Each row of a before or after table is a point. The points were changed in one or more steps. Then noise was added and the rows were shuffled. The steps act on columns, c1 being the first. What was done? A step turns or swaps two columns, mirrors them in a line or flattens them onto one, adds a multiple of one to another, or multiplies or shifts one. Angles are multiples of 10 degrees, from the lower column toward the higher: turns from -170 to 170, lines from 10 to 170 but not 90. Use the fewest steps. Two steps may share a column if one is a turn and the other turns, adds or multiplies; they go together, in the order done. Otherwise the lowest column goes first.

Before (9 x 3)
[[ 0.31  0.57  0.08]
 [-0.12 -0.09  0.28]
 [ 0.14  0.29 -0.09]
 [ 0.28  0.65 -0.02]
 [ 0.41  0.68  0.15]
 [ 0.31  0.07  0.00]
 [-0.35 -0.35 -0.33]
 [-0.65 -0.36 -0.32]
 [ 0.01 -0.22 -0.17]]
After (9 x 3)
[[-0.34 -0.33 -0.35]
 [ 0.29 -0.13 -0.11]
 [ 0.00  0.65  0.27]
 [-0.20 -0.23  0.02]
 [-0.01  0.06  0.31]
 [ 0.11  0.54  0.34]
 [-0.08  0.30  0.14]
 [-0.33 -0.35 -0.65]
 [ 0.16  0.66  0.42]]
Steps: swap c1 and c3

Before (10 x 8)
[[-0.56  0.34  0.61 -0.48 -0.03 -0.41 -0.08  0.30]
 [-0.40  0.84  0.44 -0.11  0.65 -0.32 -0.10  0.33]
 [-0.30  0.02 -0.34  0.06  0.10 -0.14  0.61 -0.19]
 [ 0.17  0.20 -0.07 -0.42  0.38 -0.45 -0.18 -0.09]
 [-0.37  0.12 -0.50  0.09  0.42 -0.25 -0.28  0.44]
 [ 0.16  0.14  0.29  0.23 -0.15 -0.09  0.15 -0.42]
 [ 0.05 -0.38 -0.31  0.65  0.32  0.20  0.63 -0.43]
 [ 0.22  0.16  0.46 -0.49  0.04 -0.34  0.06  0.45]
 [ 0.33  0.60  0.03 -0.27 -0.27 -0.42  0.14  0.10]
 [-0.10 -0.19 -0.60 -0.43  0.45  0.54 -0.23  0.23]]
After (10 x 8)
[[ 0.37  0.02 -0.26  0.06 -0.09 -0.22 -0.58 -0.76]
 [ 0.15 -0.09  0.09 -0.50 -0.12  0.11  0.16 -0.18]
 [-0.34 -0.29  0.14 -0.49 -0.18  0.12 -0.48 -0.30]
 [ 0.55  0.52 -0.09  0.66  0.02 -0.08 -0.27 -1.01]
 [-0.30 -0.24  0.08 -0.10 -1.04  0.04 -0.33 -0.28]
 [ 0.30 -0.63 -0.22 -0.28 -0.18 -0.15  0.17 -0.51]
 [-0.25  0.48 -0.09 -0.45 -0.26 -0.05  0.00 -0.38]
 [-0.42  0.18 -0.44  0.11 -0.34 -0.32 -0.17 -0.18]
 [-0.07  0.08 -0.26 -0.43 -0.43 -0.21  0.24 -0.72]
 [ 0.22 -0.19  0.09  0.22  0.03  0.08  0.09 -0.99]]
Steps: mirror c1 and c7 in the line at 30 degrees; turn c2 and c5 by -140 degrees; flatten c3 and c6 onto the line at 40 degrees; shift c8 by -0.60
